Every row gives one point. The window is the flat piece filled in between its corners: a triangle in 3 columns, a solid with four corners in 4, and so on. A path goes straight from each point to the next, and from the last back to the first. List the points from which the path goes on through the window.

Window:
[[32,-2,-11],
[-48,0,-45],
[28,-20,20]]
Path:
(1): [-5,18,10]
(2): [-22,10,-10]
(3): [-32,-46,-31]
(4): [46,-42,-24]
(5): [13,36,2]
(6): [-60,21,-8]
(7): [-28,-11,-54]
(8): [49,-17,-25]
Through the window after points: 4, 6, 8

Window:
[[-25,-33,13,13],
[37,-20,-14,-4],
[43,5,22,-50],
[29,-23,-1,53]]
Path:
(1): [55,25,-25,21]
(2): [40,13,-3,30]
(3): [45,-60,7,20]
(4): [17,-31,27,19]
(5): [-1,-9,-13,46]
(6): [-1,-11,-8,2]
(7): [29,-44,12,5]
(8): [40,-40,22,-33]
Through the window after points: 6

Window:
[[-15,27,5,10],
[-26,-28,-44,21],
[40,4,-22,12],
[18,11,57,1]]
Path:
(1): [30,24,16,26]
(2): [21,8,5,-8]
(3): [26,8,17,-10]
(4): [26,28,24,23]
(5): [-8,18,10,22]
(6): [-7,19,6,-6]
(7): [-30,-17,-49,-2]
(8): [-15,-35,-49,60]
(9): [-4,30,53,41]
(10): [5,0,41,-14]
(11): [29,-2,5,-22]
(12): [27,6,18,34]
(13): [27,4,1,50]
(14): [-29,0,-21,5]
(15): [14,6,0,-11]
(16): [26,28,5,28]
Through the window after points: 5, 13

Window:
[[42,1,6,7,-20,17],
[-23,2,12,-53,-6,10],
[3,-14,14,4,-28,-23],
[53,11,-25,8,33,-19],
[11,49,19,5,1,39],
[-39,-56,11,-12,-5,-2]]
Path:
(1): [51,22,14,-1,32,-17]
(2): [14,-9,-40,-5,5,-3]
(3): [-5,22,-10,18,-7,27]
(4): [11,22,60,-57,6,14]
(5): [39,28,36,1,10,-6]
(6): [8,5,-32,-7,-30,38]
(7): [5,18,-12,-11,-6,22]
(8): [21,-4,51,-8,25,18]
Through the window after points: 1, 3

Window:
[[11,-20,-11,1,-23,7,-22,7],
[22,8,-2,5,-8,-6,-11,7],
[9,-21,-12,-1,4,-7,-24,-20],
[6,-12,5,4,-27,-7,-22,-15],
[-6,7,27,-6,12,30,-6,-6],
[0,10,-9,3,-15,24,-12,-13],
[18,-20,-3,10,3,-9,17,-8],
[3,-12,-16,60,27,-23,26,13]]
Path:
(1): [29,-16,2,30,2,8,-28,-9]
(2): [17,-14,4,22,5,6,-7,-9]
(3): [3,-12,-3,3,2,-7,-3,-1]
(4): [5,-4,-22,-13,-11,-7,2,10]
(5): [6,0,14,23,-5,11,-20,-13]
(6): [21,-5,1,8,-2,22,-19,-1]
(7): [-5,0,0,2,-6,-11,0,0]
(8): [3,-2,-8,-1,-10,3,4,-4]
Through the window after points: 6, 8

Window:
[[7,34,33,-24,2,33,25,28],
[30,-1,-14,-39,9,-3,-22,-14],
[-7,2,11,-37,-6,-20,-26,18],
[-26,36,21,18,-19,-8,50,16],
[3,8,1,18,41,3,-39,-19],
[-6,-23,32,-5,-20,-16,51,-10],
[-28,20,9,-14,-16,10,-24,-2],
[55,-60,-4,-7,-12,0,31,6]]
Path:
(1): [54,18,4,-12,-24,7,-10,-20]
(2): [34,0,27,6,-19,4,-4,-25]
(3): [-7,-8,-13,-45,11,-14,16,7]
(4): [-23,20,6,-21,10,9,17,3]
(5): [26,19,33,11,-10,12,14,20]
(6): [25,3,38,-1,-28,-25,-3,-4]
(7): [-1,16,-1,-18,21,27,-3,14]
(8): [-13,-6,8,-17,30,7,4,16]
Through the window after points: 2, 4, 8

Window:
[[36,-10,3,18,14,38,30,-12,-7],
[28,-7,-18,-5,31,13,-4,-25,20],
[3,-36,-25,21,-5,-7,-16,-6,0],
[-16,1,-28,13,60,-13,-4,-10,23],
[7,-16,-21,1,2,-49,-2,2,-11],
[-6,14,27,-18,21,6,13,-1,8],
[-4,24,0,6,-11,-7,7,-25,-3],
[24,10,4,20,-36,-22,6,-5,9],
[-9,19,7,-4,-20,-6,-10,32,-28]]
Path:
(1): [1,-13,-14,5,13,-15,7,-5,20]
(2): [4,-2,-15,-12,-20,0,25,-6,25]
(3): [-9,2,-2,17,43,-7,-19,-12,-14]
(4): [-15,-13,0,42,6,-40,-34,-12,-20]
(5): [12,-10,-30,-3,11,-12,8,-1,7]
(6): [2,-27,-19,-3,1,10,0,5,6]
(7): [30,28,17,28,11,-20,3,-5,-17]
(8): [15,-3,-14,12,27,-10,1,-20,-5]
Through the window after points: none

Window:
[[-44,2,-1,-7,37,8,-32,3,-31],
[-54,60,-4,22,35,8,6,15,-35],
[21,-13,16,8,-17,17,-3,14,13],
[7,-41,11,7,13,4,9,-12,-2],
[-3,-13,-4,12,-28,-2,1,-9,-23],
[31,-17,12,15,-13,-24,-6,-2,-44],
[-11,4,12,41,-19,-49,-39,-2,20],
[22,-6,1,-9,-1,6,-1,-19,8],
[11,-10,18,27,-7,7,-18,-22,-23]]
Path:
(1): [-7,-25,24,2,9,-7,-4,-8,-5]
(2): [10,-12,-34,24,-19,17,6,-8,-27]
(3): [5,-10,-12,46,2,6,-12,-15,13]
(4): [-8,-4,34,0,-14,-16,-14,11,-27]
(5): [-6,-3,27,0,-10,-7,-2,-10,-19]
(6): [1,16,-33,34,22,-8,-20,3,19]
(7): [7,-8,1,21,19,-7,-22,1,-12]
(8): [-26,12,28,-6,-21,-8,-6,-5,-14]
(9): [-37,31,32,8,-8,-4,-2,-4,-18]
(10): [-31,36,-22,24,40,9,4,14,-32]
(11): [7,-20,-4,28,5,4,-13,-24,-9]
(12): [4,1,45,0,-14,2,-9,3,-33]
Through the window after points: 1, 5, 9, 11

Window:
[[-5,16,-10,15,33,31,56,32,-28,-1,5],
[3,-15,-7,-14,-20,28,0,18,1,30,-35],
[20,38,-5,27,-7,-1,-6,7,38,-10,25],
[-11,3,-14,17,46,30,-2,11,-17,-2,32],
[-5,2,9,18,-38,-26,18,-3,31,-47,43],
[24,4,-8,14,20,12,-7,-13,-32,14,-35],
[38,16,33,-8,-15,-21,-18,12,20,-24,31],
[8,21,-5,-45,-12,25,-6,-30,-18,46,-38],
[21,-8,-18,-11,-2,3,13,-5,-19,60,-10],
[-8,36,13,21,-8,-30,-22,21,0,-9,23],
[-1,5,7,-15,41,5,-1,-14,3,49,-42]]
Path:
(1): [3,6,13,-7,-1,22,7,-6,-14,36,-16]
(2): [7,21,26,15,-8,14,-3,-7,-2,11,3]
(3): [11,10,-2,-8,13,-4,1,12,9,-3,2]
(4): [26,25,-41,-31,24,-23,2,9,-31,11,-25]
(5): [9,7,10,1,-10,24,-5,-12,1,23,-13]
(6): [10,14,32,29,4,56,25,-11,-16,16,3]
(7): [0,9,-17,-19,7,-1,-9,-2,-5,14,-1]
(8): [23,-1,-30,-4,4,13,6,20,-16,-9,0]
(9): [-10,27,51,37,10,-16,2,-13,35,47,2]
(10): [11,9,34,19,-16,14,5,-12,8,-1,19]
(11): [10,15,-52,2,41,-9,0,44,-5,-2,-8]
(12): [13,18,-4,2,21,-9,2,14,17,5,-5]
(13): [-4,10,29,2,-20,18,-15,-36,-8,29,3]
(14): [-4,-10,14,9,1,30,9,10,-17,19,-14]
(15): [10,16,-33,-10,11,8,5,15,6,8,1]
(16): [11,-5,-17,1,-4,14,-1,21,2,3,-19]
Through the window after points: 4, 6, 12, 14, 16

Window:
[[-13,3,16,10,0,-9,29,21,-24,-14,2,-47],
[-23,-6,-5,11,-8,9,42,18,33,0,23,-7],
[-15,-20,11,16,-14,16,-35,-27,-11,-17,47,7],
[6,-1,-2,-30,20,11,-24,-9,25,-17,-7,-33],
[17,7,-32,-12,-2,15,50,-28,9,0,3,11],
[6,-11,-11,-1,-33,15,11,1,-13,-21,-16,7],
[17,21,-15,60,19,-23,38,56,7,11,8,-9],
[-2,30,-29,2,2,-19,-22,-23,-5,-35,-16,47],
[9,9,10,0,-52,12,17,3,-7,-24,38,7],
[11,-14,44,-12,-41,-24,17,5,25,26,-1,29],
[19,-9,-51,-13,-14,-45,-26,-33,-12,-34,-6,-12],
[-13,14,17,23,4,17,-7,-12,38,1,-3,-39]]
Path:
(1): [8,31,-43,-9,-6,-9,9,-20,4,57,-23,17]
(2): [-3,1,11,26,2,-8,-5,10,7,-49,14,2]
(3): [1,7,-3,23,5,-11,21,6,4,-35,9,-6]
(4): [-10,3,-15,-8,-32,28,-6,-1,-6,19,16,-22]
(5): [-24,-1,-26,-7,-33,-2,11,20,-36,17,14,-17]
(6): [5,7,21,18,10,-4,21,2,15,-20,-2,-28]
(7): [36,-31,2,-4,-1,-18,26,-13,-1,-44,6,25]
(8): [-26,33,-15,10,-31,6,-26,-1,-11,15,1,-37]
(9): [-19,-4,-20,-23,-27,-9,-15,-19,-4,5,17,4]
(10): [34,-2,39,52,6,31,9,8,7,-54,32,-14]
(11): [17,17,10,14,21,2,12,0,30,-39,-3,11]
(12): [-24,-12,-18,9,-27,-6,6,-5,-3,43,4,-25]
Through the window after points: 1, 5, 9

Window:
[[38,14,5,26,16,2,-26,10,44,-31,14,-9],
[-34,47,-20,-32,14,0,-29,-5,2,-4,-4,-6],
[-19,-30,-14,-30,-28,0,-25,4,14,60,9,-4],
[-58,-34,10,15,-14,38,-27,-57,-8,34,-28,27],
[26,-2,-10,8,38,-2,10,-15,-17,24,-16,-6],
[5,-28,2,10,38,12,-35,-1,4,-11,-34,0],
[3,27,-13,-49,20,27,1,16,-8,20,-14,5],
[-19,-2,43,-12,19,6,9,6,1,-2,-22,-30],
[8,-45,-45,8,-5,28,-12,-28,55,-28,24,-13],
[14,-22,28,-27,49,-4,28,-15,4,-23,4,5],
[33,-2,-15,22,-4,7,-20,-32,-58,2,-18,11],
[28,-5,4,34,2,-25,13,6,-10,-15,-28,11]]
Path:
(1): [31,5,9,-1,10,0,-6,-2,9,11,-41,6]
(2): [-21,-10,-23,14,11,5,1,3,-5,-33,42,-4]
(3): [-20,-14,-10,13,15,18,-21,-13,-14,7,-7,8]
(4): [33,-2,18,-15,-5,9,1,-32,18,3,-22,4]
(5): [14,22,-19,-20,21,5,4,-16,31,10,-36,6]
(6): [10,-7,5,-14,15,11,-14,27,-30,-4,13,-8]
(7): [-5,0,10,29,6,20,-8,2,-23,18,13,11]
(8): [28,-41,-22,-38,15,0,-7,-43,31,-22,-41,-11]
(9): [26,-1,0,-7,-9,-16,-8,-22,6,-3,-33,3]
(10): [-16,4,-6,9,41,31,-3,6,-4,-9,11,-3]
(11): [12,-2,7,0,40,16,-5,0,2,-7,14,1]
(12): [22,7,0,-20,-27,-20,-5,-9,42,-20,-43,-6]
(13): [2,-11,-22,-22,-6,4,-23,-29,12,29,-23,10]
(14): [-45,-16,15,6,4,18,-19,14,-4,11,16,-11]
(15): [-36,-19,-20,28,42,8,-9,18,-27,-3,-7,6]
(16): [55,-1,10,-22,-24,9,-30,-47,-1,14,-26,0]
Through the window after points: 1, 3, 11, 13, 15

Window:
[[-60,-12,26,30,0,-13,-29,1,-9,-2,-41,-6,-3,34],
[-23,-6,-2,-7,-6,-31,24,7,-38,-8,-4,-5,13,-40],
[21,0,32,-1,3,4,-5,-16,-9,10,6,-21,1,-8],
[-6,-24,37,0,-13,-15,27,-33,-18,1,1,-2,-18,1],
[-17,-26,46,50,10,27,15,-13,20,8,20,13,-1,14],
[4,-16,27,16,-11,-6,12,-31,25,-1,-12,-16,9,27],
[5,-23,-15,-20,1,25,11,18,6,14,25,26,0,26],
[-15,19,-8,48,-33,16,-2,-16,-28,-25,-3,12,-7,-16],
[-21,9,31,28,-11,22,-4,-7,4,9,-10,37,9,1],
[-10,22,-22,-1,-16,29,-3,12,37,12,-24,-17,-34,19],
[-6,40,-12,-8,-20,-15,7,31,7,-20,46,0,-17,8],
[-23,41,25,55,14,6,10,-1,-11,-19,1,16,-2,31],
[-19,11,-15,4,-29,-26,13,-13,-31,19,10,-13,0,-15],
[-9,30,-23,34,-1,-15,-11,-11,-22,-13,6,36,-11,-26]]
Path:
(1): [2,3,12,20,-26,-24,-11,5,-16,10,-5,19,-10,5]
(2): [-10,13,-1,8,18,17,13,-18,-8,-13,13,-6,3,-18]
(3): [-39,16,-17,17,-10,7,6,-23,6,-23,7,10,3,2]
(4): [0,10,15,28,-7,5,0,7,-13,5,-6,7,-14,8]
(5): [-4,6,-1,37,-15,-12,23,20,-12,1,-7,6,-7,13]
(6): [-23,6,8,-18,1,20,-23,-25,15,-3,16,1,6,-5]
(7): [-37,9,1,5,21,34,-18,-12,-7,-18,19,-2,31,3]
(8): [9,-7,8,5,-16,-1,16,7,2,14,4,18,-14,13]
(9): [21,26,12,44,-6,-13,10,12,9,7,-7,13,-4,9]
(10): [-26,-9,-4,-13,-7,19,-9,-24,-23,-8,14,-1,-7,-13]
(11): [-45,5,0,5,0,11,12,-60,-8,-7,6,3,-3,-4]
(12): [11,15,9,45,-30,5,-4,23,-19,-13,-4,11,-6,-7]
(13): [-9,-9,23,28,-15,-6,12,3,-3,0,-12,0,10,6]
(14): [-35,13,7,15,6,4,-10,-13,-11,-6,-1,9,-13,3]
(15): [-36,6,5,17,-4,-10,-5,-23,-6,-5,12,-5,-4,-5]
(16): [36,2,22,38,-19,5,29,15,-29,-6,-13,36,8,9]
Through the window after points: 1, 3, 7, 9, 11, 13
